Every row gives one point. To make a cloud, some directions were put in groups of two or more. Within a group, all points are equally far from the middle, so they leave a hole (a ring in 2 directions, a hollow ball in 3). The other directions are filled evenly. Then the cloud was stretched, turned, moved and blurred a little. Count the holes, and give their numbers of directions, smallest first.

Cloud, 14 rows:
[[ 0.92  0.09]
 [-0.20  0.64]
 [ 0.08 -0.32]
 [ 0.19 -0.61]
 [-0.26 -0.06]
 [-0.53 -0.23]
 [ 0.37  0.41]
 [-0.20 -0.30]
 [-0.13  0.44]
 [ 0.72  0.41]
 [ 0.51  0.28]
 [-0.03 -0.35]
 [ 0.30 -0.13]
 [ 0.04  0.40]]
Holes: 0

Cloud (21 x 3):
[[ 0.37  0.58 -0.30]
 [ 0.32 -0.42  0.22]
 [ 0.29  0.32  0.18]
 [-0.14  0.41 -0.37]
 [ 0.46 -0.37  0.18]
 [ 0.40  0.74  0.33]
 [ 0.37 -0.20 -0.38]
 [ 0.11  0.17 -0.20]
 [ 0.76  0.24 -0.07]
 [-0.14  0.01 -0.38]
 [ 0.38  0.05 -0.66]
 [ 0.62 -0.27  0.03]
 [ 0.49 -0.06 -0.37]
 [ 0.36 -0.49  0.34]
 [ 0.48  0.33  0.03]
 [ 0.15  0.74  0.10]
 [ 0.16  0.62  0.23]
 [ 0.69  0.23 -0.35]
 [ 0.51  0.54 -0.23]
 [ 0.10 -0.55 -0.60]
 [ 0.21 -0.38 -0.64]]
Holes: 0

Cloud, 27 rows:
[[-0.30  0.20 -0.72  0.49]
 [ 0.59 -0.19 -0.50 -0.04]
 [ 0.12  0.39  0.53 -0.34]
 [-0.70 -0.16  0.29 -0.26]
 [-0.24 -0.32  0.49  0.12]
 [-0.15  0.60 -0.42  0.45]
 [-0.62  0.42  0.14 -0.41]
 [-0.04 -0.54 -0.09 -0.54]
 [-0.12  0.42 -0.56 -0.58]
 [ 0.12 -0.08  0.60  0.01]
 [-0.45 -0.41  0.38 -0.42]
 [ 0.19  0.02  0.57  0.05]
 [ 0.33 -0.49 -0.52  0.05]
 [ 0.15  0.42 -0.31 -0.66]
 [ 0.29 -0.42 -0.45  0.39]
 [-0.02  0.67  0.22  0.10]
 [ 0.00 -0.38 -0.32  0.54]
 [ 0.28  0.27 -0.09 -0.71]
 [ 0.61  0.15 -0.56 -0.16]
 [-0.40  0.21 -0.55 -0.54]
 [ 0.12  0.57  0.36  0.02]
 [-0.32 -0.29  0.30  0.31]
 [ 0.48 -0.23 -0.32 -0.41]
 [ 0.08  0.45 -0.29 -0.68]
 [ 0.13  0.40 -0.01 -0.72]
 [-0.31  0.66  0.08  0.15]
 [-0.14 -0.32  0.01  0.51]]
Holes: 2 (2, 2)

Cloud (88 x 8):
[[ 0.23  0.18  0.25 -0.36 -0.36  0.75 -0.71  0.58]
 [ 0.10  0.29 -0.41 -0.29 -0.26 -0.38 -0.65  0.13]
 [ 0.19  0.23  0.15  0.08 -0.33 -0.43 -0.51  0.23]
 [-0.22  0.31  0.19  0.48 -0.14 -0.39  0.24  0.09]
 [ 0.08 -0.28  0.16  0.68 -0.74  0.30 -0.01  0.31]
 [-0.19  0.53  0.67  0.16 -0.08  0.50 -0.14 -0.21]
 [ 0.22  0.37 -0.17  0.05  0.18  0.10  0.11 -0.01]
 [-0.73  0.32 -0.46  0.53  0.07 -0.27 -0.43 -0.03]
 [-0.62  0.08  0.09  0.49 -0.54  0.18 -0.47  0.32]
 [-0.25  0.21  0.56  0.13 -0.63  0.25 -0.45  0.76]
 [-0.35  0.31  0.11 -0.34  0.14 -0.06 -0.38  0.39]
 [ 0.12  0.51  0.43  0.87 -0.12  0.41 -0.27 -0.31]
 [-0.36 -0.20  0.30  0.14 -0.01 -0.26  0.05  0.36]
 [ 0.12  0.11 -0.10 -0.71 -0.40  0.24  0.09 -0.40]
 [ 0.05  0.31  0.69 -0.49 -0.84 -0.04  0.23 -0.01]
 [ 0.47 -0.30  0.01  0.31  0.53  0.76 -0.52  0.02]
 [ 0.00  0.96  0.38  0.05 -0.75 -0.07  0.07  0.12]
 [ 0.62 -0.79  0.26 -0.15 -0.32  0.13 -0.46  0.15]
 [-0.81  0.21 -0.01  0.83 -0.42 -0.09 -0.39 -0.13]
 [-0.12  0.03  0.40 -0.14  0.45  0.06 -0.67 -0.11]
 [ 0.18 -0.34  0.66  0.12 -0.90  0.63 -0.27  0.21]
 [-0.04  0.21  0.34 -0.88  0.21  0.68 -0.36  0.25]
 [ 0.16  0.18  0.70  0.17 -0.26  0.21  0.10 -0.37]
 [ 0.16  0.31 -0.22  0.43  0.37 -0.08 -0.41  0.34]
 [-0.16 -0.29 -0.03 -0.61 -0.50  0.19  0.13  0.05]
 [ 0.52  0.18 -0.34 -0.20 -0.20  0.59  0.07  0.09]
 [ 0.16  0.02  0.45 -0.82  0.37  0.63  0.05 -0.01]
 [-0.16  0.63  0.29 -0.40 -0.35  0.17  0.22  0.19]
 [ 0.01  0.88  0.11  0.64  0.15  0.06 -0.19  0.26]
 [ 0.50 -0.58  0.24  0.29 -0.38  0.22 -0.49 -0.40]
 [ 0.12  0.24 -0.11  0.38 -0.34  0.82 -0.20  0.31]
 [-0.38  0.42 -0.09 -0.11  0.38  0.29  0.24  0.58]
 [-0.21 -0.45 -0.38 -0.11  0.28  0.98  0.05 -0.28]
 [ 0.05  0.15 -0.38  0.14  0.26  0.57 -0.27 -0.72]
 [ 0.10  0.16 -0.25  0.13 -0.44  0.96 -0.20  0.21]
 [-0.03  0.58  0.09 -0.65  0.00  0.60 -0.64 -0.36]
 [ 0.22  0.32 -0.15 -0.63 -0.17  0.48 -0.86 -0.55]
 [-0.25 -0.26  0.44 -0.20 -0.77  0.16 -0.11 -0.08]
 [ 0.15  0.42  0.17 -0.12 -0.24  0.37 -0.11 -0.40]
 [-0.11  0.00 -0.31 -0.93 -0.34  0.74 -0.22  0.23]
 [-0.17  0.34  0.03 -0.10  0.24 -0.38 -0.63  0.19]
 [ 0.34 -0.59  0.82  0.63 -0.48  0.18 -0.52  0.29]
 [ 0.12  1.04  0.39  0.79 -0.23  0.07  0.11  0.54]
 [ 0.04  0.31 -0.62  0.07 -0.08  0.08 -0.45 -0.25]
 [ 0.17 -0.56  0.05  0.14  0.07  0.79 -0.10  0.24]
 [-0.27 -0.04  0.41  0.06  0.50  0.61 -0.46 -0.15]
 [ 0.33 -0.35  0.51 -0.14 -0.52  0.18  0.32  0.88]
 [-0.13 -0.32  0.08 -0.73  0.22  0.01 -0.27  0.62]
 [ 0.60  0.11  0.21  0.15 -0.19  0.46  0.38  0.32]
 [-0.35 -0.05  0.74  0.39 -0.16 -0.34 -0.15  0.22]
 [ 0.18  0.42  0.06  0.69  0.14 -0.02 -0.22  0.58]
 [ 0.27 -0.27  0.22  0.83 -0.38 -0.26  0.38  0.70]
 [-0.21  0.91  0.31  0.32 -0.15 -0.25 -0.04  0.33]
 [-0.34  0.19 -0.15 -0.35 -0.07  0.77 -0.26 -0.11]
 [ 0.36  0.82  0.61  0.17 -0.16 -0.05 -0.35  0.78]
 [-0.41  0.58  0.56  0.42 -0.31  0.82 -0.07 -0.33]
 [-0.54  0.71 -0.22  0.01 -0.07  0.42  0.19  0.50]
 [-0.09  0.51  0.41  0.37 -0.50 -0.50 -0.15  0.17]
 [-0.25 -0.11  0.34 -0.25 -0.75  0.65 -0.39 -0.16]
 [-0.16 -0.14  0.23 -0.74 -0.16  0.68 -0.82 -0.17]
 [ 0.21  0.07 -0.42 -0.06  0.00  0.04 -0.29 -0.23]
 [-0.19 -0.57 -0.39  0.41 -0.07  0.11  0.38  0.59]
 [ 0.17  0.29  0.21 -0.27  0.17  0.63 -0.59  0.95]
 [-0.37 -0.62  0.09 -0.01 -0.64  0.24 -0.48 -0.30]
 [ 0.18 -0.05 -0.63  0.42  0.07  0.81 -0.61 -0.26]
 [-0.01 -0.16 -0.08  0.38  0.18  0.46 -0.96  0.47]
 [ 0.26  0.45 -0.35  0.39 -0.44  0.66  0.05 -0.17]
 [-0.09 -0.34  0.22 -0.07 -0.56  0.16  0.09 -0.66]
 [-0.49  0.10 -0.31  0.04 -0.05 -0.07  0.24  0.32]
 [ 0.01  0.06  0.42 -0.71 -0.05  0.39  0.16  0.69]
 [-0.29 -0.36  0.17 -0.38  0.35 -0.08 -0.69  0.33]
 [-0.20 -0.26  0.37 -0.15 -0.85 -0.02 -0.04  0.57]
 [-0.30 -0.15 -0.12  0.02  0.48  0.25  0.26  0.47]
 [ 0.09 -0.07  0.21 -0.28 -0.15 -0.16 -0.02 -0.17]
 [-0.15  0.18  0.43 -0.59 -0.11  0.70 -0.54  0.27]
 [ 0.35 -0.45 -0.29 -0.11  0.03  0.22 -0.72 -0.65]
 [-0.27  0.16 -0.06  0.06  0.33 -0.17 -0.61 -0.09]
 [-0.12  0.38 -0.04  0.46 -0.80  0.41  0.27  0.73]
 [ 0.02 -0.06  0.76  0.67 -0.25  0.75 -0.27  0.41]
 [ 0.39 -0.72  0.48  0.07 -0.59  0.35 -0.58  0.17]
 [ 0.46  0.29 -0.23 -0.20 -0.07  0.34  0.07 -0.01]
 [ 0.22 -0.50  0.49 -0.32 -0.25  0.47  0.03  0.56]
 [ 0.08 -0.28  0.28 -0.38 -0.69  0.95  0.12  0.00]
 [-0.15  0.40  0.05 -0.18 -0.25 -0.06 -0.47 -0.16]
 [ 0.16 -0.18  0.48  0.06  0.14 -0.24 -0.23 -0.15]
 [-0.25  0.12  0.12 -0.20  0.13  0.80 -0.15 -0.23]
 [-0.13  0.45  0.47  0.79  0.01  0.32 -0.42 -0.49]
 [ 0.32  0.18 -0.16  0.46  0.46  0.11 -0.07  0.51]]
Holes: 1 (2)

Cloud (106 x 9):
[[ 0.02  0.07  0.34 -0.06  0.59  0.31 -0.26  0.50  0.29]
 [ 0.33  1.07 -0.07  0.16  0.28 -0.33  0.30 -0.06 -0.07]
 [-0.11 -0.02 -0.32  0.39 -0.02 -0.40  0.90 -0.44 -0.01]
 [-0.04  0.41 -0.35 -0.47 -0.29 -0.49 -0.01 -0.18 -0.60]
 [ 0.30  0.22 -0.28  0.15  0.86 -0.32  0.48  0.27  0.52]
 [ 0.54 -0.37 -0.84  0.27 -0.17 -0.26  0.20 -0.16 -0.15]
 [ 0.40 -0.18  0.11  0.03 -0.02  0.50  0.65  0.27 -0.29]
 [-0.38  0.37 -0.45 -0.36 -0.19 -0.52  0.20 -0.09 -0.48]
 [ 0.10 -0.22 -0.65 -0.32  0.75  0.16  0.07  0.25 -0.21]
 [-0.40 -0.29 -0.52  0.27 -0.54 -0.36  0.03  0.72 -0.29]
 [ 0.25 -0.06 -0.46 -0.02  0.70 -0.43  0.82 -0.13  0.01]
 [-0.32  0.04 -0.59  0.19  0.55  0.53  0.02  0.16 -0.29]
 [ 0.48  0.85 -0.06  0.10  0.42 -0.25  0.20  0.83 -0.31]
 [-0.55  0.42 -0.42  0.42  0.07  0.36  0.04 -0.06 -0.43]
 [-0.04  0.17 -0.13 -0.07  0.35  0.55 -0.11 -0.46  0.29]
 [-0.57 -0.03 -0.31 -0.37  0.37  0.36 -0.44  0.28 -0.53]
 [ 0.27  0.72 -0.49 -0.57 -0.12 -0.09  0.77 -0.08 -0.21]
 [ 0.70  0.04 -0.18  0.12 -0.30 -0.42  0.94 -0.38 -0.19]
 [ 0.87  0.43  0.22  0.03  0.32 -0.66  0.26 -0.26  0.36]
 [ 0.15  0.29 -0.40 -0.26 -0.84  0.00  0.38 -0.44 -0.10]
 [-0.38  0.59 -0.26  0.05  0.19 -0.49 -0.11  0.63  0.32]
 [ 0.39  0.12 -0.34 -0.21 -0.47 -0.36 -0.48  0.02 -0.16]
 [-0.03 -0.80 -0.20  0.23  0.04  0.18  0.19 -0.38 -0.28]
 [-0.19 -0.36 -0.19 -0.38  0.21  0.36 -0.49  0.06 -0.71]
 [ 0.25  0.36 -0.42  0.03 -0.64 -0.06 -0.30  0.10 -0.18]
 [ 0.27 -0.30  0.24 -0.29 -0.36  0.21  0.12  0.43  0.34]
 [ 0.33  0.41  0.21  0.35  0.14 -0.25 -0.27 -0.39  0.01]
 [-0.16  0.13 -0.65 -0.25 -0.66 -0.16  0.30 -0.51 -0.35]
 [ 0.47  0.77 -0.44 -0.39  0.18  0.02  0.68  0.39  0.54]
 [-0.15  0.44 -0.28  0.14  0.53  0.52  0.05 -0.15 -0.08]
 [ 0.14 -0.33  0.17  0.30  0.07 -0.26 -0.06  0.04 -1.16]
 [ 0.01 -0.18 -0.96 -0.19  0.02  0.18  0.42  0.54  0.03]
 [-0.74 -0.38 -0.05  0.00 -0.50  0.17 -0.22  0.10 -0.67]
 [-0.31 -0.23  0.22  0.38  0.42 -0.10  0.40  0.97  0.27]
 [-0.40 -0.05 -0.39 -0.07  0.18  0.26 -0.46 -0.33 -0.58]
 [ 0.57  0.45 -0.26  0.14  0.37  0.05  0.39  0.78  0.30]
 [-0.19 -0.55 -0.09  0.45  0.60 -0.20 -0.18  1.12 -0.42]
 [ 0.02 -0.23 -0.85  0.12  0.04  0.00 -0.21 -0.58 -0.07]
 [ 0.22  0.19 -0.46  0.24  0.02 -0.47 -0.34 -0.07 -1.07]
 [-0.14 -0.73  0.09 -0.17  0.23 -0.02 -0.09  0.87 -0.37]
 [ 0.19  0.48  0.78  0.44  0.30 -0.30  0.59  0.38 -0.30]
 [-0.01  0.19 -0.46  0.30  0.22 -0.66 -0.35  0.01 -0.88]
 [-0.10  0.43  0.22  0.11 -0.65  0.00  0.09 -0.11  0.27]
 [ 0.47 -0.12  0.40  0.53 -0.42 -0.12  0.28  0.14  0.01]
 [ 0.21  0.41 -0.14 -0.37 -0.33 -0.17 -0.05  0.63  0.44]
 [ 0.10  0.00 -0.42 -0.53  0.49 -0.50 -0.21  0.35 -0.26]
 [ 0.41 -0.17 -0.07 -0.16  0.25 -0.50  0.83  0.08 -0.40]
 [-0.21 -0.42 -0.34 -0.05  0.54 -0.01 -0.71  0.73 -0.36]
 [ 0.48  0.52  0.25  0.12  0.14 -0.45  1.22  0.15  0.55]
 [ 0.34  0.29 -0.35  0.33 -0.33 -0.32  0.49 -0.02 -0.77]
 [ 0.61  0.56 -0.43  0.06  0.07 -0.27  0.17  0.62  0.35]
 [-0.58 -0.05 -0.41 -0.15 -0.16 -0.25  0.07  0.43  0.47]
 [ 0.09  0.70 -0.06  0.17  0.55 -0.39 -0.24  0.79  0.23]
 [ 0.87  0.54 -0.25  0.36 -0.06 -0.39  0.47 -0.34  0.10]
 [ 0.01 -0.46 -0.29  0.07  0.25 -0.54 -0.83  0.69 -0.42]
 [-0.10  0.08  0.49  0.35  0.15  0.40  0.70 -0.06  0.05]
 [ 0.10 -0.18  0.16 -0.35 -0.03 -0.59  0.51  0.63 -0.27]
 [ 0.33  0.45  0.68  0.56  0.44 -0.11  0.19  0.25 -0.56]
 [ 0.32  0.46 -0.32  0.17 -0.70  0.08  0.67 -0.33  0.05]
 [ 0.41  0.36  0.28 -0.41  0.49 -0.14  0.02  0.46  0.59]
 [ 0.49  0.40 -0.59 -0.08 -0.44 -0.22  0.00  0.16  0.26]
 [-0.20  0.31  0.17  0.57 -0.47  0.45  0.32  0.45 -0.04]
 [-0.20  0.10  0.58  0.26  0.31 -0.27  0.02 -0.23 -0.30]
 [ 0.53  0.09  0.52  0.11 -0.17 -0.60 -0.04  0.13  0.35]
 [-0.72 -0.21 -0.16  0.23 -0.16 -0.32  0.06  0.99  0.04]
 [ 0.23  0.78  0.09 -0.38 -0.37 -0.54  0.53  0.26  0.20]
 [ 0.46  0.09  0.59  0.07  0.30 -0.33  0.33  1.08 -0.16]
 [ 0.11  0.19  0.19 -0.23 -0.24  0.45  0.89  0.23 -0.19]
 [ 0.54  0.00  0.22  0.50 -0.29  0.07  0.69 -0.31  0.28]
 [-0.14 -0.62  0.12  0.48  0.29 -0.31 -0.36  0.51  0.08]
 [ 0.56 -0.50 -0.43 -0.18  0.23 -0.13  0.69  0.46  0.17]
 [ 0.35  0.65 -0.29  0.14 -0.14  0.38  0.13 -0.40 -0.02]
 [-0.69  0.16  0.34  0.25 -0.21 -0.20 -0.41 -0.05 -0.42]
 [ 0.69  0.59  0.06  0.35  0.28 -0.70 -0.20  0.45  0.06]
 [ 0.24  0.76 -0.17  0.32 -0.25  0.19 -0.04 -0.04 -0.49]
 [ 0.41  0.33  0.06  0.11 -0.09 -0.31 -0.36 -0.08  0.44]
 [-0.10 -0.41 -0.12  0.51  0.23  0.49  0.53  0.03  0.35]
 [-0.20  0.37 -0.63 -0.48  0.02 -0.46  0.24  0.38 -0.29]
 [ 0.25  0.74  0.01 -0.72 -0.26  0.04  0.60 -0.48  0.03]
 [ 0.76  0.23  0.08 -0.36  0.56 -0.09  0.17  0.34  0.58]
 [-0.38  0.51 -0.17 -0.08  0.12 -0.23 -0.01  0.69  0.56]
 [ 0.48  0.39 -0.62 -0.02 -0.42  0.02  0.78 -0.58 -0.28]
 [ 0.36  0.40 -0.48 -0.25  0.32 -0.54  0.00  0.20 -0.69]
 [ 0.21 -0.81 -0.32 -0.24  0.23  0.34  0.54  0.23  0.01]
 [-0.58  0.16 -0.62 -0.03 -0.18  0.34  0.32 -0.13 -0.65]
 [ 0.26 -0.04  0.42  0.05  0.19  0.44 -0.22  0.09  0.17]
 [-0.09 -0.12 -0.69 -0.53 -0.49  0.46  0.09  0.20  0.06]
 [-0.15  0.27 -0.80 -0.55  0.18  0.11  0.67  0.20 -0.21]
 [ 0.56  0.26 -0.30  0.28 -0.17 -0.63 -0.60  0.43 -0.56]
 [ 0.16  0.55  0.18 -0.11 -0.41 -0.51  0.56  0.34  0.65]
 [ 0.20  0.54 -0.30  0.37 -0.15 -0.11 -0.20 -0.12  0.34]
 [-0.32 -0.24 -0.17 -0.54  0.09  0.37 -0.41  0.15 -0.67]
 [ 0.39  0.43 -0.53 -0.46  0.06  0.03  0.07  0.63  0.16]
 [ 0.57 -0.17 -0.14  0.05 -0.48 -0.44  0.76  0.24  0.32]
 [ 0.49  0.10  0.52  0.01  0.28  0.35  0.36 -0.18 -0.07]
 [-0.41 -0.09 -0.78  0.31  0.05  0.56  0.34  0.04  0.21]
 [ 0.32  0.40 -0.52 -0.11 -0.09  0.61  0.35  0.34  0.27]
 [-0.06  0.56 -0.37  0.68 -0.08 -0.42  0.11  0.21  0.20]
 [ 0.11 -0.06  0.18 -0.65 -0.06  0.06  0.61  0.57  0.01]
 [ 0.10 -0.19 -0.42  0.06  0.40  0.29  0.37  0.29 -0.80]
 [ 0.58  0.73 -0.46 -0.26 -0.16 -0.42  0.91  0.14  0.34]
 [-0.09 -0.34 -0.04 -0.23 -0.71  0.34  0.10  0.17 -0.22]
 [-0.12 -0.18 -0.04 -0.35  0.61  0.03  0.09 -0.37 -0.43]
 [-0.10 -0.21 -0.74  0.17  0.58  0.06  0.01  0.62 -0.01]
 [-0.34 -0.55 -0.20  0.05 -0.69 -0.01  0.12  0.00 -0.35]
 [ 0.11  0.17  0.33  0.67 -0.02  0.46  0.43  0.36 -0.22]]
Holes: 3 (2, 3, 3)

Cloud:
[[-0.43 -0.82 -0.10 -0.38 -0.21  0.04 -0.31 -0.26 -0.42]
 [ 0.01  0.76 -0.08  0.74  0.01  0.04 -0.32  0.21 -0.30]
 [-0.05  0.54  0.06  0.43 -0.39 -0.10 -0.63  0.25 -0.23]
 [ 0.04 -0.40  0.70  0.24  0.14 -0.28  0.26  0.66  0.74]
 [-0.69  0.47  0.13 -0.32  0.42  0.31  0.33  0.30  0.08]
 [-0.55 -0.33  0.10 -0.03  0.06  0.36  0.83  0.24  0.46]
 [ 0.03  0.58  0.41 -0.25 -0.27  0.25  0.25  0.98  0.25]
 [-0.45 -0.26  0.11 -0.52 -0.14  0.44 -0.41 -0.14 -0.18]
 [-0.49  0.01 -0.22  0.03  0.70  0.05 -0.25 -0.52  0.15]
 [-0.43 -0.03 -0.45  0.43  0.27  0.04  0.17 -0.27  0.45]
 [-0.24  0.38  0.02 -0.09 -0.33  0.10 -0.30 -0.10 -0.10]
 [ 0.15 -0.70 -0.27  0.17 -0.11 -0.10 -0.27  0.50 -0.34]
 [-0.33  0.41 -0.55 -0.18 -0.34  0.41  0.14 -0.19  0.12]
 [-0.02  0.49 -0.32  0.36 -0.70 -0.54 -0.17  0.21 -0.19]
 [-0.03  0.46 -0.06  0.35 -0.99  0.09 -0.52 -0.20 -0.32]
 [-0.04  0.55  0.18 -0.50 -0.04  1.02 -0.32  0.49  0.05]
 [-0.94  0.21  0.05 -0.17 -0.33  0.31  0.35  0.82 -0.53]
 [-0.07  0.27  0.23 -0.66  0.24  0.65  0.35  0.43  0.13]
 [-0.49 -0.45  0.23 -0.33  0.48  0.34 -0.06  0.44 -0.14]
 [ 0.19 -0.75 -0.19 -0.27 -0.12 -0.32  0.24  0.51  0.04]
 [-0.17  0.04 -0.11 -0.64 -0.34  0.36 -0.54  0.21 -0.42]
 [-0.36  0.55 -0.31  0.69 -0.08  0.26 -0.51  0.20  0.30]
 [ 0.56  0.30 -0.66  0.28 -0.31  0.02 -0.44  0.38  0.11]
 [-0.04 -0.43  0.49  0.49 -0.16 -0.21  0.18  0.73 -0.15]
 [-0.40  0.22 -0.42 -0.45 -0.72 -0.23 -0.53  0.17 -0.42]
 [-0.34  0.37  0.10  0.07 -0.51  0.25 -0.15  0.77  0.05]
 [ 0.45 -0.30 -0.08  1.05 -0.19  0.02 -0.31  0.16  0.49]
 [ 0.38  0.16 -0.31  0.18 -0.65  0.34 -0.45  0.28  0.54]
 [ 0.10  0.39  0.00 -0.56  0.48  0.31 -0.18  0.35  0.47]
 [-0.08  0.20 -0.61  0.06 -0.64 -0.23 -0.33  0.49  0.21]
 [-0.55  0.32  0.38 -0.47  0.27 -0.35  0.31  0.52  0.14]
 [-0.14  0.08  0.26  0.27  0.55  0.38 -0.27 -0.12  1.04]
 [ 0.22  0.58 -0.11 -0.17 -0.11 -0.26  0.02 -0.30 -0.10]
 [-0.12 -0.26 -0.01 -0.77  0.80  0.56  0.14  0.29  0.45]
 [-0.70  0.58 -0.39  0.40 -0.89  0.30 -0.50 -0.07 -0.09]
 [ 0.51  0.02  0.35 -0.38 -0.81 -0.27 -0.59  0.17  0.03]
 [ 0.43 -0.04 -0.03 -0.21 -0.96  0.32 -0.03 -0.36  0.26]
 [-0.08  0.09 -0.25 -0.06 -0.62  0.21 -1.18  0.08  0.02]
 [-0.18 -0.01 -0.69 -0.40 -0.62  0.43 -0.83 -0.14  0.03]
 [-0.59  0.07  1.00 -0.46 -0.64  0.44  0.24  0.19  0.15]
 [ 0.09 -0.23  0.72  0.25  0.15  0.18  1.05  0.11  0.60]
 [ 0.11  0.42 -0.35  0.09 -0.58  0.78 -0.65  0.05  0.44]
 [ 0.01  0.30  0.34  0.20  0.35 -0.02  0.04 -0.16  0.19]
 [-0.23 -0.03 -0.03 -0.96 -0.08  0.59 -0.24 -0.20 -1.06]
 [-0.76  0.34 -0.28 -0.43 -0.63  0.17  0.09 -0.16 -0.27]
 [ 0.15 -0.05 -0.08 -0.55 -0.20  0.31  0.06  0.02  0.14]
 [-0.34  0.52 -0.22  0.43 -0.03  0.02 -0.34 -0.10  0.67]
 [ 0.10  0.26  0.25 -0.14 -0.35  0.15 -0.15  1.04  0.04]
 [ 0.15  0.31 -0.08  0.39 -0.51  0.23 -0.21 -0.28  0.21]
 [ 0.34 -0.30  0.56 -0.53 -0.51  0.10  0.13  0.99 -0.22]
 [-0.08  0.61  0.25 -0.04  0.04  0.17  0.13  0.03 -0.46]
 [-0.54 -0.25  0.32 -0.05  0.66 -0.07  0.56  0.74  0.51]
 [ 0.26 -0.42  0.30  0.49 -0.53  0.37  0.05  0.40  0.42]
 [-0.21 -0.10 -0.01 -0.12 -0.50  0.12 -0.43  0.84 -0.54]
 [ 0.41 -0.22 -0.29  0.22 -0.53 -0.34 -0.32 -0.20  0.17]
 [-0.14 -0.13 -0.15  0.31  0.36  0.00 -0.40  0.72  0.56]
 [-0.25 -0.54  0.10 -0.70 -0.66  0.32 -0.03  0.44  0.32]
 [-0.46  0.37  0.06 -0.08  0.35 -0.11  0.00  0.15  0.52]
 [-0.31  0.25  0.16 -0.26  0.20 -0.41  0.26  0.45 -0.32]
 [ 0.71  0.23  0.04 -0.03 -0.65 -0.04 -0.22  0.42  0.09]
 [ 0.09 -0.15  0.96 -0.59  0.37 -0.27  0.23 -0.08  0.52]
 [ 0.01 -0.28  0.42 -0.16  0.02  0.57  0.06  0.48  0.17]
 [-0.48 -0.74 -0.09 -0.16  0.71 -0.05 -0.39  0.79  0.10]
 [-0.65  0.54 -0.42 -0.29 -0.44 -0.04 -0.51  0.01 -0.09]
 [-0.26 -0.49 -0.30 -0.53 -0.08 -0.04  0.24 -0.16  0.54]
 [ 0.33 -0.39  0.17  0.29  0.20 -0.03 -0.33  0.02  0.19]
 [-0.18 -0.60  0.40 -0.38 -0.62  0.19  0.39  0.08  0.26]
 [-0.47 -0.44 -0.35  0.12 -0.08  0.07  0.06  0.14  0.44]
 [ 0.06 -0.39 -0.16  0.47 -0.53 -0.27 -0.15 -0.17  0.04]
 [-0.73  0.49  0.44  0.15  0.09  0.58 -0.04  0.52  0.34]
 [ 0.58 -0.37  0.57 -0.17 -0.24 -0.41  0.09  0.08  0.44]
 [-0.22 -0.54  0.07 -0.30 -0.01 -0.32  0.29  0.44 -0.21]
 [-0.51 -0.19 -0.31 -0.45 -0.71  0.08  0.20 -0.08 -0.19]
 [ 0.16 -0.18 -0.38 -0.32 -0.35 -0.24  0.22 -0.15  0.00]
 [-0.35 -0.38 -0.07 -0.45  0.39  0.33  0.19  0.29 -0.46]
 [-0.08  0.30 -0.13 -0.20 -0.49  0.49 -0.81  0.19 -0.14]
 [-0.32  0.31 -0.12 -0.96  0.43  0.42 -0.56  0.11 -0.32]
 [-0.19  0.32  0.31 -0.25 -0.75  0.43 -1.00  0.35 -0.02]
 [-0.58 -0.33  0.06  0.08  0.30  0.23  0.41  0.41  0.64]
 [ 0.01  0.32 -0.08  0.23 -0.42  0.02 -0.26  0.30  0.68]
 [-0.12  0.48 -0.45  0.00 -0.67  0.23 -0.50 -0.19 -0.07]
 [-0.22 -0.31  0.68 -0.61  0.16  0.26  0.77  0.45  0.15]
 [ 0.13  0.10  0.51  0.01 -0.39 -0.30 -0.11  0.53 -0.09]
 [-0.11 -0.37  0.27 -0.54  0.12  0.34  0.66  0.38 -0.24]
 [-0.99 -0.03  0.03 -0.53  0.06  0.12  0.45  0.51  0.30]
 [-0.52 -0.06 -0.47 -0.49 -0.10  0.17 -0.76  0.47 -0.09]
 [-0.26  0.37 -0.65  0.22 -0.07  0.03 -0.66 -0.56 -0.12]
 [ 0.41  0.01 -0.11 -0.31 -0.16 -0.21 -0.27 -0.38  0.28]
 [ 0.19  0.15  0.05 -0.41 -0.90  0.43 -0.15 -0.07 -0.45]
 [-0.89 -0.37  0.20 -0.94  0.53  0.38 -0.02  0.17  0.26]
 [ 0.21 -0.05  0.30  0.08  0.58 -0.15  0.40  0.58  0.76]
 [-0.69  0.20  0.20 -0.27 -0.06  0.78  0.07  0.08  0.42]
 [-0.35  0.46 -0.27  0.40  0.01  0.59  0.16  0.38  0.49]
 [-0.31 -0.17  0.10  0.23 -0.54  0.06  0.18  0.08 -0.30]
 [-0.37 -0.07 -0.09 -0.45 -0.57 -0.01 -0.11  0.64 -1.04]
 [-0.16  0.46 -0.36  0.28 -0.48 -0.18 -0.24  0.10 -0.56]
 [-0.01 -0.09 -0.50  0.10 -0.70  0.39 -0.41  0.27 -0.24]
 [-0.18  0.39  0.21  0.78 -0.55  0.14 -0.11  0.48  0.04]]
Holes: 0
